Each row of a before or after table is a point. The points were changed in one or more steps. Then noise was added and the rows were shuffled. The steps act on columns, c1 being the first. Name the steps. A step turns or swaps two columns, mirrors them in a line or flattens them onto one, adds a multiple of one to another, or multiplies or shifts one. Angles are multiples of 10 degrees, from the lower column toward the higher: turns from -170 to 170, lines from 10 to 170 but not 90. Use the fewest steps. Two steps may share a column if one is a turn and the other turns, adds or multiplies; they go together, in the order done. Otherwise the lowest column goes first.
(in the rows, 128 means zero)

Before (12 x 3)
[[150 153 116]
 [147 136 102]
 [149 141 106]
 [ 73 110  82]
 [122 124  69]
 [120  87  62]
 [125 160  88]
 [116 164  78]
 [ 53  86  17]
 [ 38 112  70]
 [147 142 131]
 [142 151 106]]
After (12 x 3)
[[125 136  69]
 [ 91 141  60]
 [118 187  78]
 [141 106 110]
 [150 110 108]
 [164 131  76]
 [125 219  65]
 [134 103 136]
 [150 101 119]
 [156 124  87]
 [100 207  10]
 [136 111 104]]
Steps: turn c1 and c2 by -100 degrees

Before (9 x 6)
[[158 205 188 157  70 182]
 [139 218 128 119 185 101]
 [ 71 121 149 142 170 133]
 [ 73 182 140 145 114  96]
 [ 75 207 104 160  93 183]
 [123 177 175 135 182 114]
 [148 122  74 100 143 151]
 [ 90  94 180 153 116  70]
 [109 123  95 180 117 125]]
After (9 x 6)
[[109 114  47 109  78 116]
 [ 90  84 130 113 105  50]
 [ 75 173  90 112 114  69]
 [147 113  24 147 152 161]
 [122 168 126 180 112 112]
 [ 74 198  54  89 102 156]
 [158 195 140  66 108 197]
 [ 71 112  99 167 106 105]
 [138 207  78 186 126 106]]
Steps: add 0.5 times c1 to c6; shift c2 by -10; shift c3 by -50; turn c4 and c5 by -100 degrees

Before (10 x 9)
[[148 136 186 134 135  54  61  98 103]
 [162 149  75 125 197 219 105 138  96]
 [184 167 155 164  79 109  85 108 145]
 [171 170  97 125 175 168 108 213 129]
 [149  55 151  81 169 140 148 138 161]
 [149 100 125 161 177 202 131 188  92]
 [ 92 144 154 148  97  83  68 108 153]
 [138 150 147 106  59  88  89 126  97]
 [152 159 156 111 187 236 103 174 112]
 [126 103 151 102 203 153 224 144 133]]
After (10 x 9)
[[146  98 186 130 133  55  60 138 103]
 [172 215  96 125 176 167 108 168 126]
 [148 141 153 110 169 140 147  56 160]
 [185 107 154 142  77 109  85 167 143]
 [138 128 148 119  58  86  91 154  98]
 [124 142 154 118 204 153 222 104 134]
 [162 139  73 127 198 221 104 151  96]
 [149 174 159 119 188 232 104 161 114]
 [ 93 107 154 137  97  80  69 144 153]
 [149 189 128 141 176 206 128 100  90]]
Steps: swap c2 and c8; multiply c4 by 0.4

Before (9 x 14)
[[165  82  63 134  81  46 134 170 155 173  91 119 174 143]
 [137 116 125 143 138 162 143  87 155 122 162 105 114 175]
 [121 142 143 136 130  67 142 115 181 106 113  77 125 142]
 [176 115 186 122 118 140 124 114  85 140 143 139 150 120]
 [131 201 188  53 146 153 154 176 106 170 100 211 114 163]
 [148 205 111 197  93  89 118 111 118  94 154 172  91 148]
 [132 111 188 130  67 143  80 127 118 139 249  63 182 129]
 [126  84 120 103 111  92 152 149 150  57 161 121 119 113]
 [143 127 118 116 172 142  91  82  97  99 121 159  73 120]]
After (9 x 14)
[[112 147 122 170 141 166 134  88 153 135 166 104 112  99]
 [160  96 155 126 174 164 146  86  97 160 118 162  74 143]
 [115 171  76 137 131  71 119 116 181 151 110  78 124 116]
 [126 169 111 126 118 138 176 113  84 115 145 138 151 137]
 [137  29 109 119  93  70 148 110 118 159 151 174  88  56]
 [113 114 199 141  83  21 162 170 155  80  90 122 174 118]
 [102  66  85 185 145 165 124 178 106  85 102 212 115 186]
 [107 156 165 120 110  83 122 153 153 201 160 119 116 151]
 [175 234  65 130  69 114 139 125 117 120 248  63 181 123]]
Steps: turn c1 and c7 by 100 degrees; add -1 times c12 to c3; turn c2 and c3 by -130 degrees; turn c4 and c14 by -110 degrees; add 0.5 times c5 to c6; multiply c10 by -1

Before (11 x 20)
[[135 142 137 119  94 153  92 200 135 100 131 123 145 122 140 129   7  63
  210 154]
 [128 122 130 186  94 126 141 113 125 134 100 111 128 122 140 118 173 136
  120  91]
 [116 122 118 147 102 123 173  98 136 112 124 120 133 135  93 121 178 126
   98 130]
 [137 141 116 116 105 118 134 219 140 104  99 119 141 119 121 181 108 133
  118 107]
 [131 163 112 130 122 133 164 111 101 181  97 111 131 120 127 129 150 112
  100 114]
 [166 128 119 159 126 149 134 139 134 177 104 164 107 163 127 127 113  80
  111  98]
 [163 136 120 139 138 128 150  96 136 111  98 131 134 121 137 131 171 135
  107 124]
 [137 138 150 137  92 150 143 130 114 100 104 151  92 121 135 228 137 122
  139 103]
 [130 121 113 115 100 115 172 108 127 135  97 117 105 131 148 117 124 123
  122 101]
 [222 111 123 151 135 129 137 143 106 152 110 183 125 113  36 114 113 123
  137 106]
 [149 136 164 159  94 117 167 128 114 113 144 143 127 126 144 116 172 135
   98 104]]
After (11 x 20)
[[165 129 140 159 126 149 135 137 135 177  92 163  75 132 127 127 112  81
  111  99]
 [128 121 120 186  95 126 141 116 123 136 101 112 129  91 141 118 172 137
  120  91]
 [115 121 128 147 101 124 173  96 135 112 127 120 141 105  92 120 179 126
   98 131]
 [130 121 136 115 100 115 171 105 127 135  97 116  70 102 149 117 124 123
  121 101]
 [149 136  94 159  95 116 168 140 115 113 138 142 126  96 144 116 172 135
   97 103]
 [223 110 139 150 135 129 137 141 106 152  82 183 122  84  36 115 113 124
  137 106]
 [135 142 143 120  94 154  91 199 135 101 128 122 171  93 139 128   8  63
  210 154]
 [138 139 109 136  91 151 142 138 113 100 102 152  38  92 134 228 137 122
  139 103]
 [163 136 125 138 138 128 150  96 136 110  87 131 142  91 137 131 171 135
  107 124]
 [131 163 137 129 122 133 165 107 101 181  95 111 135  89 127 129 150 112
   99 115]
 [138 141 170 117 105 116 132 209 140 104  96 118 160  89 121 181 108 133
  119 107]]
Steps: add -0.3 times c1 to c11; mirror c3 and c8 in the line at 80 degrees; multiply c13 by 2.5; shift c14 by -30

Before (9 x 32)
[[174 151 170 132 159 168 123 216 159  90 156 137 136 109 163 174 196 162
   39 153 111 156 109 138 111  95 210 150  80 171 107 157]
 [191  54  86  86  87 208  96 135  86 116 165 130 117 141 132 110 134  74
  140  99 140 148 153 210 106 122 133  90 141 104 144 107]
 [129  34 129 133  91 207 118 112 118 135 109 119 115 110 128 100 230  50
  166 120 199 141 154 183  77 115 120  88 115 122 156  95]
 [164  65  97 114  59 196  85 180  94 100 133  83 139 148 140 131 138  46
  138 122 174 165 117 177  81 121 104 106  65 166 115 109]
 [115 147 191 220 176  99 133 111 137 131  68 195  83 163  62 142 158 149
   65 195 158 105  52 102 167 186 172 183 165 130 179 195]
 [104 142 136 183 138  81  82 111 118 184 133 148  77 171  83  78 215 156
  114 174 187  78 140 151 169 196 211 144 128  93 152 123]
 [157  91 118 139  75 201 114 149  61 155 121 111 126 119  98  81 203  86
  154 103 135 150 162 179  82  97 100 145 101 135 139 130]
 [191  91 193 151 178 107 170 192 187 102 166 115 154 115 187 168 161 167
   95 172  98 154 123 101  94  97 151 195  81 189  97 176]
 [ 86 126 117 208 160 112 138 190 174 102  51 183  50 130  70 163 146  70
  137 126 106 102  72 138 169 202 123 158 155 131 166 201]]
After (9 x 32)
[[157  90 118 139  76 200 116 149  60 155 139 112 126 125  98  80 204  87
  155 102 136 121 164 179  82  97  99 147 102 135 140 130]
 [104 141 136 183 140  82  83 110 119 183  97 148  78 158  84  77 215 155
  115 176 186  47 140 151 168 197 212 144 129  93 151 122]
 [163  65  96 114  59 196  84 180  93 100 111  83 139 142 142 131 139  44
  137 121 174 135 116 176  82 122 103 106  65 166 114 108]
 [114 147 192 220 176  98 132 110 138 129 149 195  83 193  62 143 158 150
   65 195 158  76  53 104 166 186 173 183 165 129 179 196]
 [129  34 130 132  91 205 117 111 117 136 154 119 116 127 130 100 229  49
  167 121 198 111 154 181  77 116 120  86 115 122 156  93]
 [191  91 192 150 178 107 170 193 187 102 107 115 153  95 186 167 159 169
   95 171  98 124 123 101  94  97 152 195  80 188  98 176]
 [174 153 171 133 159 167 122 216 160  90 117 137 135  96 164 174 195 163
   39 154 112 126 109 138 111  96 212 150  80 171 107 157]
 [ 86 126 117 210 160 112 139 190 175 103 186 183  50 179  69 164 146  69
  137 128 106  72  71 139 170 201 122 156 154 133 167 201]
 [192  54  86  85  86 207  95 136  86 117  91 131 118 115 133 109 134  74
  141  97 141 118 153 207 105 121 134  91 140 106 143 108]]
Steps: mirror c11 and c14 in the line at 110 degrees; shift c22 by -30

Before (12 x 64)
[[146 123  93  95 145 127 144 113 119 146 166 110 249 160 113  99 123 102
  109 114 138 157 133 107 139 127 104 200 145  87 158 121 148 132 122 125
   89 146 160 121 119  98  94 124  93 146 155 115 143 121 120 166 159 140
  108 130 168 101 153  90 134 149 143 147]
 [119 139 139 134 143 141 114 155 118 154 123 108 125 166 164 126 117 149
  188 207 106 153 112 107 125 142 191 131  95 156 139  26 148 164 111 114
  114  92 128 113 109 171 119 121 124 150 134 103 140 141 129 100 149 112
  147 147 157 113 119  97 104 148 120 135]
 [123 130 103 137 126 144 150 104 134 109 152 105 115 139 130  94 109 174
   74 140 143 169 133 135 145 150  92 125 119 112 132 111 153 179 127 113
  116  98 125 147 101 143  96 144 136 122 162 110 149 123 119 142 160  40
  138 114  76 100 168 122 120 113 102  18]
 [152 126 138 136 146 135 154 113 193 148 160 111 122 124 151 131 123 174
   62 113  97 137 114 149 134 160 130 144 106  97 128 123 146 161 118 168
  115 123  99 184 124 180 135 125 105 123 145 132 136 117 124 120 152 127
  162 142 141 100 132 105 120 105 114 156]
 [159 176  84 118 148 142 119 102 114 129 154 131 109 127 169 138 105 164
   79 105 128 162 106 107 117 132  91 167 110 182 137 129 150 149 181  95
   96  94 132 113 102  98 111 158 106 146  78 111 111 106 151 136  95 133
  140 212 187 177 124 117 131 122 184 125]
 [129 135 124 136 132 143  82 165 132 153 177 119 128 133  36 100 102 121
   83 169  89 161 132 168 137 129 103 118  95 158  93 121 148 116 120  91
   99 105 159 117 184 100 146 131 119 124 137 107 118 102 130 124 119 103
  148 123 166 129 108 133 117 148 131 155]
 [167 157  98  50 143  89 133 172 137 129 162 147 115 111 100 141 126 166
  115 176 102  45 121 144 138 134 162 130 181  87 129 135 102  90 138 122
   72 127  97 135  80 132 109 173 110 113  97 158 122 130 129 163 147 131
  162 139 192 141 117 141 129 210 102  74]
 [125 156 134 108 135 132  75 165 128 155 142 149 159  97 124  93  82 146
   65 102 170 113 123 119 141 127 143 119 100 150 146 133 151 111 118 146
   99  89 131 127 115 114 177 193  91 113  73 126 130 141 122 159 152  99
  120 124 151 114 107 119 112 109 160 138]
 [144 124 114 133 132 108 152 154 122 158 134 118 112 157 169 100  92 138
  143 116 118 142 118 140 120 151 141 159 162 137 123 141 148  70 138 131
  116  87  99 137  79 123  95 145 131 135 161 153 139 128 117 122  92 133
  154 138 182 103 156 111 126 104 133 158]
 [122 127 138 134 160 109 160 169 137 125 129 143 135 114 152 112 121 176
  105  98  89 165 142 127 146 160 104 119  98 128 148 133 104 124 126 108
  113  88 117 118 119 101 113 162 120 128 137 195 132 122 130 167 158 123
   46 187 140 115 116  99 109 130 107 148]
 [125 124 127  79 147 128 160 169 133 125 125 106 123 120 146 171 122 177
   73 106 132 117 144 102 150 126  90 138 117  99 145 144 128 167 132 109
  113  93 116 161 114 107 103 135  95 124 129 104 146 142 146 159 119  13
  129 124 176 119 122 143 128 114 106 106]
 [131 128 116  92 125 133 160 140 119 150 135 153 150 111 144 104 104 108
  172 113 172  84 124 125 138 152  95 135 149 227 137 117 132 171 164  90
  111 137  98 114  96 111 153 136 101 122 136 142 118 102 142 121 149 119
  145 141 112 102 110  89 129 126 164 115]]
After (12 x 64)
[[127 132 124 138 133 142  82 163 133 155 177 116 126 132  37 102 100 123
   81 168  89 159 133 171 136 130 101 117  92 111  94 120 147 129 120  90
  102 104 159 119 185  98 145 131 118 127 138 108 114 105 134 124 127 102
  109 117 166 129  94 134 117 151 130 157]
 [127 124 128  79 147 126 158 166 133 124 126 106 124 119 148 168 123 177
   77 107 135 115 144 101 149 126  88 136 114 116 142 143 129 152 133 107
  115  96 117 157 109 105 106 136  95 124 130 107 146 145 149 159 128  11
  125 118 175 121 153 143 128 112 106 105]
 [124 130 104 137 124 144 151 104 133 108 150 104 113 136 133  96 109 174
   76 137 142 172 131 135 145 151  92 124 120 161 135 112 155 155 124 113
  115  97 127 146 100 143  93 144 136 123 163 111 149 122 119 143 152  41
  121 153  79  99 148 124 120 110 101  20]
 [145 125  95  96 145 125 146 111 121 145 169 110 248 160 115  97 121 103
  108 116 135 156 134 106 138 124 102 201 145 146 162 120 149 111 123 125
   88 146 159 120 120  98  95 125  93 142 156 115 141 119 118 170 137 139
  148 156 171 101 174  89 137 150 140 148]
 [124 155 137 108 134 133  77 163 127 154 141 151 159  94 123  94  82 147
   67 101 169 114 125 120 142 129 143 118 101 108 144 133 151 144 118 145
   99  89 130 126 114 114 176 194  94 117  74 126 130 139 122 157 142  97
  132 146 149 117 102 117 114 109 162 139]
 [124 125 137 136 161 106 158 168 135 123 128 141 137 112 153 111 123 174
  104  98  91 165 142 124 144 163 102 118  97 117 150 133 106 114 126 106
  113  86 115 119 120 104 114 164 120 128 133 196 133 117 127 171  82 120
  212 177 136 115 129 102 111 130 108 149]
 [161 177  88 117 148 143 118 102 114 126 152 133 109 127 169 139 103 164
   78 103 127 163 108 105 115 127  90 166 113 132 137 130 152 139 183  94
   97  94 134 113 101 101 114 156 106 146  75 110 111 104 152 136  36 135
  116 125 184 179  74 115 130 121 184 125]
 [119 143 137 133 144 138 113 156 113 153 123 107 125 166 163 128 119 149
  190 210 107 154 113 108 126 141 191 132  96 121 142  25 144 159 115 114
  113  94 127 116 106 173 122 121 127 149 135 102 142 139 130  98 118 114
  109 152 159 113  98  96 102 148 121 134]
 [131 128 115  91 129 133 160 141 123 150 138 151 150 112 145 102 104 108
  172 115 171  84 125 126 138 148  95 136 149 128 136 116 132 190 165  91
  110 138  99 116  97 112 153 135 101 124 136 141 115 101 143 125 121 120
  109 154 113 102  26  89 129 124 161 114]
 [142 123 115 136 131 110 155 155 123 160 139 116 112 158 168 101  91 137
  143 119 119 141 117 142 117 150 141 157 163 157 123 140 150  47 135 131
  114  89  97 139  80 123  95 142 130 135 161 150 143 128 117 120 108 133
  104  97 184 102 123 113 125 104 134 159]
 [167 158  96  50 141  88 134 173 140 131 164 146 113 109  99 144 127 167
  115 177 102  44 125 143 136 135 160 128 183 110 129 135 103  74 139 124
   73 126  99 135  78 132 110 172 114 115  97 156 120 132 129 162 122 132
   93 152 190 141 166 138 130 210 100  72]
 [152 127 138 136 148 135 151 113 191 146 160 110 124 124 149 128 120 176
   62 116  96 138 113 150 135 158 128 144 102 125 128 124 143 166 116 166
  116 124  99 186 121 181 135 125 105 122 145 132 133 113 126 123 122 127
   95 157 145 100 158 107 120 105 111 155]]
Steps: turn c30 and c59 by -80 degrees; add 0.7 times c43 to c34; turn c53 and c56 by 70 degrees; multiply c55 by -1

Before (11 x 64)
[[123 166 109 155 118 145 137 117 141  30 136 134 116 120 158 145 121 145
  122 180 158 115 172  65  85  61 149 136  91 113 157 112 166 142 102 135
  108 130  95 207  85 117 129 126 137 133 145 166 112 108 174 134  93 147
  114 114  93 132 168 125 135 104 100 124]
 [163  86 137  83 154 109 159 143 146 170 155 160 130 139 153  56 130 107
  103 100 143 139 149 139 138 129 104 183 131 178  96 106  65 143 171 142
  200 108 145 117 144 175  71 121 163 222 103 111 154  65 119 113 132  23
  134 125 127 142 120 101  73 176 142 115]
 [154  77 157 136 126  95 171 103 167 210 120 161 164 132 125  58 132 135
  137  93 135 172 138 148 135 139  46 185 127 117  99 145 108 116 141 129
  191 111 178 108 180 160 106 174 159 198  99  36 145  93 133 104 114  19
  168  69 153 161 138  75  92 164 111 108]
 [135 151 106 136  85 103 129 139 108  49 161 133 156 131 133 151 118 102
  116 183 111  95 184  78  85 116 117 141 117 154 153 111 189 175 136 103
   70 140 140 164 147 108 125 141 176 155 132 144 106 152 132 149  93 159
  106 107 110 104 186 123 107 126 113 129]
 [141  93 123 150 183 138 127  94 164 122 123 133  97 183 128 147 219 128
   94 171 102 155 150 151  73  81 141 117 156 151  83 204 129  95 123  96
  138 116 121 125 135 165 172  94 142 120 109 114 153 170  46  71  71 192
  142 124 193 127 114 122  93 126 119 153]
 [104  96 112 147 166 138 101  78 199 147 143 134 104 149 152 139 195 135
  111 151  59 147 147 153 100 103 194 133 161 130 140 154 109 122 133 116
  161 134 140 157 140 141 135  89 138 130 109 117 101 162  97  65  57 192
  113 110 165  82 100 155 126 147 161 146]
 [126 112 117 135 187 146 105  66 139 129  78 154  70 155 100 111 195 135
   96 146  85 154 114 146 119  97 186 136 180 153 120 143 139 127 133 106
  104 121 132 132 161 194 183  88 121 107 120 105 109 177  73  72  54 172
  130 131 176  93 135 162 138 157  87 159]
 [120 152 129 103 114 131 132 110 141  65 150 139 142 152 145 193 124  99
  116 157 132  99 166  80  97 121 150 130  65  96 150  96 139 183 112  90
  103  94 114 153 106 131 134 109 138 143 153 152 131 137 145 114 113 132
  120  77  64 104 126 162 114 105  78 143]
 [123 200 149  99  74  87 109 149 145  53 142 132 146 147 115 178 100 125
  112 205 109 105 191 112  94  95 135 141 113 119 111  71 163 162 117 127
  110 109 148 172 109 112 147 109 140 160 193 162 126 126 157 106 114 115
  115 119 111 127 191 116 145 111 136 111]
 [122 132 127  88 115 154 133 118 138  59 184 127 140 113 158 180 136 112
  107 172 117  72 206  96 112  97 119 118  98 115 164 108 206 172 109 125
  110 142 143 179  62 130 195  86 153 129 175 170  69  97 167 135 119 157
  112 125  96 161 155 132 118 117 107 132]
 [175  82 189 114 130 101 118 141 153 169 123 142 140 125 137  74 130 113
  100 127 140 142 127 142 177 134  66 153  92 152 103 146  80 146 175 169
  220 115 136 149 173 145 110 175 183 181 102  89 125 111  84 136 121   7
  163  85 140 163 132 132  87 171 144  80]]
After (11 x 64)
[[124 167 109 157 116 143 171 119 141  30 136 134 116 121 179 144 123 144
  121 182 157 113 171  65  83  61 148 137  93 113 157 112 166 141  86 136
  106 129 125 207 119 117 127 128 140 134 144 167 112 108 174 134  93 146
  114 115  93 132 109 126 137 104 102 124]
 [160  86 137  84 156 108 135 142 147 171 155 115 131 139 170  56 131 107
  103 101 141 139 150 139 136 128 104 181 132 178  96 107  67 145 167 142
  198 105 105 120 186 174  68 120 161 222 104 112 155  65 121 161 132  22
  134 125 125 140  60 102  72 178 140 117]
 [125 112 116 136 188 146  86  68 138 131  78  73  72 156  80 111 195 136
   95 149  86 152 114 144 118  96 185 136 179 152 119 143 140 127 133 107
  102 121 129 132 116 195 182  88 123 106 122 106 108 178  72 154  53 170
  132 132 175  93  77 161 138 157  86 160]
 [153  75 157 136 125  93 100 101 167 209 121 106 164 135 123  58 133 135
  138  93 136 173 135 148 134 137  46 185 126 116 101 144 108 115 176 131
  191 113 150 108 203 161 105 176 160 196 100  35 145  94 134 162 115  17
  169  69 152 161  80  78  91 163 113 108]
 [142  91 124 151 182 138 122  96 163 123 122  70  95 182 130 146 216 127
   95 171 103 154 151 152  72  82 141 116 155 151  84 206 129  96 118  95
  138 115 128 125 138 164 169  96 140 121 109 115 152 171  45 132  71 193
  141 122 193 127  56 123  94 124 118 153]
 [174  83 191 114 130 104  94 141 150 167 122 137 138 127 142  74 131 110
   98 127 141 142 125 142 176 134  65 153  90 152 106 148  81 146 167 172
  221 117  96 148 165 146 108 174 182 181 102  88 127 111  85 140 121   8
  161  84 139 165  71 132  85 169 143  81]
 [121 132 127  88 114 152 188 119 140  57 184 133 139 113 175 180 136 111
  107 169 116  69 208  95 112  96 118 118  99 117 165 107 208 172 127 126
  111 143 153 180 105 132 194  83 152 131 175 171  67  98 166 128 119 158
  113 123  96 163  96 132 117 118 109 132]
 [119 152 129 103 113 132 147 108 141  65 151 114 140 152 157 194 124  98
  118 158 133  97 167  79  96 123 150 130  64  96 149  96 140 186 106  90
  105  96 131 152 119 132 134 108 137 142 154 153 131 138 146 139 116 132
  119  76  63 105  65 165 115 108  78 141]
 [134 153 106 136  87 103 113 140 108  48 161 149 157 130 137 152 118 102
  116 181 110  96 184  79  86 119 116 142 117 154 154 113 189 175 143 102
   67 142 130 165 142 108 126 138 178 155 133 144 104 152 133 133  93 159
  105 106 108 104 127 122 108 127 114 129]
 [104  96 112 148 166 139 101  75 199 144 145  65 105 150 167 137 195 135
  112 153  58 146 148 153  99 104 196 131 163 131 141 158 110 122 140 114
  163 135 130 157  92 141 135  88 138 131 108 117 102 162  97 135  57 194
  111 110 167  82  42 154 126 148 161 148]
 [123 200 150  99  75  87 137 150 147  53 141 106 146 148 107 177 100 123
  113 205 109 105 192 112  94  96 137 140 113 119 109  70 164 162 136 128
  110 107 150 174 100 112 147 108 141 159 193 164 127 125 157 132 113 116
  116 119 112 128 131 116 144 108 137 111]]
Steps: add 0.7 times c1 to c7; turn c7 and c41 by 70 degrees; swap c12 and c52; multiply c15 by 1.6; turn c35 and c39 by -50 degrees; shift c59 by -60
